Each row is a point. The points of each table are mixes of a few directions, plus a little noise. How many directions does each table use, and how many do they share? Where both have some left over, give the other angles between the two spaces (their principal angles), to ten degrees, smallest first.

First (6 x 2):
[[ 1.26  0.79]
 [-1.36 -0.82]
 [-1.78 -1.11]
 [-0.49 -0.29]
 [-2.07 -1.31]
 [ 4.41  2.74]]
Second (4 x 2):
[[-0.25 -0.65]
 [ 1.04  3.08]
 [-1.26 -3.76]
 [ 0.39  1.36]]
Directions: first 1, second 1, shared 0; angles 40

First (6 x 4):
[[ 0.49  0.23 -0.67 -0.77]
 [-0.70 -0.34  1.01  1.15]
 [ 2.25  1.12 -3.26 -3.79]
 [ 0.87  0.40 -1.24 -1.47]
 [-2.70 -1.31  3.93  4.54]
 [-0.18 -0.07  0.25  0.34]]
Second (5 x 4):
[[ 0.72  1.88  0.16 -2.26]
 [ 0.63  1.00 -0.30 -1.70]
 [-0.89 -0.34  0.82  3.44]
 [-1.12 -2.81  1.38 -3.46]
 [ 0.60  0.35 -2.08  4.06]]
Directions: first 1, second 3, shared 1

First (10 x 8):
[[-3.56 -1.62  0.52  0.74 -5.23 -1.96  2.59  1.13]
 [ 0.09  0.04 -0.01 -0.02  0.13  0.05 -0.07 -0.03]
 [-0.17 -0.08  0.03  0.04 -0.25 -0.09  0.12  0.05]
 [ 2.14  0.97 -0.31 -0.45  3.13  1.17 -1.55 -0.68]
 [-1.50 -0.68  0.22  0.31 -2.20 -0.83  1.10  0.48]
 [-1.03 -0.47  0.15  0.22 -1.51 -0.57  0.75  0.33]
 [ 3.11  1.41 -0.45 -0.65  4.56  1.70 -2.26 -0.98]
 [-4.07 -1.85  0.59  0.85 -5.98 -2.23  2.96  1.29]
 [ 4.25  1.93 -0.62 -0.89  6.23  2.33 -3.09 -1.34]
 [ 0.76  0.34 -0.11 -0.16  1.12  0.42 -0.55 -0.24]]
Second (10 x 8):
[[-0.15  0.25  0.99 -3.74 -0.62  1.09  1.11  1.25]
 [-1.89 -0.42  0.47 -1.66  0.70  2.31 -0.08  1.04]
 [-0.39 -0.03  0.31 -1.79 -0.85  2.06  1.53 -1.92]
 [-0.52  0.76  0.30 -1.55 -0.96  2.16  1.83 -1.91]
 [-0.06  1.30 -0.10  0.30 -0.66  0.69  1.17 -1.43]
 [ 3.90  1.48 -1.07  4.46 -0.91 -5.82 -0.53 -0.74]
 [-3.02 -1.83 -0.61  2.18  2.08  2.65 -1.86 -0.40]
 [ 1.70 -2.20  0.43 -2.25 -0.54 -1.38 -0.32  0.32]
 [-3.06 -1.35 -0.19  1.67  2.95  1.12 -3.08  3.55]
 [ 3.47  2.03 -0.48  2.38 -1.16 -4.90  0.18  0.25]]
Directions: first 1, second 4, shared 0; angles 80

First (9 x 9):
[[-0.84 -1.95  1.56  1.75 -0.35 -0.83  1.57  3.61 -0.85]
 [ 0.37  1.02  1.91  0.83 -2.76 -1.12  2.18  2.32 -1.55]
 [ 4.03 -2.81  0.80  0.13  2.97  0.99  2.94  0.26 -2.50]
 [ 3.62  1.10 -0.77 -2.25  1.86 -0.13 -0.90 -3.67  0.40]
 [-1.17 -0.89 -0.06  0.85  0.05  2.86  1.82  0.00 -2.13]
 [-4.83  0.41 -0.20  1.16 -1.78 -1.70 -2.60  2.25  2.87]
 [-2.67  2.79 -2.15 -0.99 -1.47  2.22 -1.93 -3.68  0.82]
 [-1.56  0.70 -0.82 -0.36 -0.23 -0.94 -2.25 -0.39  2.09]
 [ 3.00 -0.41  0.01 -1.10  1.58 -1.60 -0.76 -0.69  0.89]]
Second (10 x 9):
[[-0.07 -0.48  0.30  0.16  0.21 -0.44 -0.03 -0.66 -0.20]
 [ 0.02  0.31 -0.19 -0.10 -0.19  0.27  0.06  0.40  0.11]
 [ 0.03 -0.22  0.12  0.06  0.10 -0.20  0.04 -0.27 -0.10]
 [ 0.17  2.15 -1.63 -0.76 -0.76  2.17  0.04  3.33  0.96]
 [ 0.22  1.98 -1.47 -0.66 -0.72  2.01  0.02  3.02  0.83]
 [ 0.25  3.20 -2.37 -1.04 -1.15  3.27  0.07  4.82  1.41]
 [-0.32 -3.91  2.84  1.27  1.46 -3.91 -0.06 -5.86 -1.63]
 [-0.37 -4.96  3.65  1.60  1.74 -4.97 -0.08 -7.53 -2.08]
 [ 0.12  1.19 -0.87 -0.42 -0.44  1.32  0.10  1.86  0.56]
 [ 0.01  0.59 -0.45 -0.20 -0.20  0.61  0.01  0.85  0.29]]
Directions: first 4, second 1, shared 0; angles 70
